Each row is a point. Each table stands for the endless flat space through its points: a line for two points, a plane for three, and so on. Write the one point that lies in both, or say that there is none.
(in the rows, 128 means zero)

First:
array([[122,  96, 117],
       [108,  96, 109]])
Second:
array([[103,  92,  87],
       [102,  94,  96]])
They share: [101,  96, 105]

First:
array([[ 81, 116, 146, 167, 128, 125],
       [131, 101, 106, 142, 173, 145]])
Second:
array([[114, 112, 113, 155, 158, 141],
       [104, 118, 115, 141, 138, 129]])
They share: no point

First:
array([[154,  82, 158, 113, 134,  84, 140, 121],
       [134,  90, 105, 153, 173,  98, 113, 121],
       [168,  54,  83, 189, 163, 130,  61, 117],
       [158,  70,  87, 189, 151, 118,  67, 117]])
Second:
array([[184, 113, 116, 185, 208,  77, 133, 108],
       [103,  79, 122, 113, 155, 118,  85, 158],
       [161,  93, 105, 179, 173,  92, 126, 103],
       [134, 105, 102, 155, 152,  79,  75, 128]])
They share: [139,  89, 107, 158, 160,  98, 106, 120]

First:
array([[152, 163, 157, 176, 158, 153, 180, 134, 136,  65, 107],
       [176, 161,  73, 187, 158, 128, 140, 154, 149, 113, 129],
       [169, 179,  67, 187, 171, 103, 129, 165, 142, 126, 107],
       [176, 175,  69, 202, 138, 131, 132, 142, 126, 113, 135],
       [170, 140,  81, 159, 174, 142, 164, 165, 202,  95, 112]])
Second:
array([[169, 144,  98, 174, 162, 148, 163, 162, 175,  81, 110],
       [172, 138,  91, 179, 154, 156, 162, 169, 180,  71, 106]])
They share: [166, 150, 105, 169, 170, 140, 164, 155, 170,  91, 114]

First:
array([[ 93, 103, 141, 107,  89, 141, 138, 122,  87, 145, 109, 119, 145,
        131],
       [105, 115, 165,  83, 125, 121, 166,  98,  87, 153, 109, 115, 105,
         95]])
Second:
array([[118, 150, 191,  60, 123, 102, 139, 113,  86, 149,  96, 126, 114,
        124],
       [111, 111, 146,  92, 114, 152, 169,  79,  75, 168, 129, 103, 102,
        102],
       [ 80, 112, 193,  72, 125,  54, 135, 169, 120, 107,  50, 144, 150,
        112],
       [107, 109, 154,  81, 119, 132, 165,  94,  84, 158, 110, 105, 111,
        106]])
They share: [102, 112, 159,  89, 116, 126, 159, 104,  87, 151, 109, 116, 115, 104]

First:
array([[ 71, 144, 163, 143, 116, 127,  68, 137, 135, 162,  81,  99, 148,
        124, 129, 136,  80, 141, 126, 124],
       [111, 156, 135, 115,  92, 151, 104, 177, 131, 126, 109, 127, 104,
        108,  85, 116, 112, 173, 130, 140]])
Second:
array([[ 91, 127, 146, 154,  85, 167,  79, 133, 123, 129,  73,  88, 139,
        123, 109, 152, 124, 156, 145, 117],
       [ 94, 136, 149, 145,  96, 157,  80, 144, 128, 139,  84,  98, 133,
        121, 110, 143, 114, 154, 136, 127]])
They share: no point
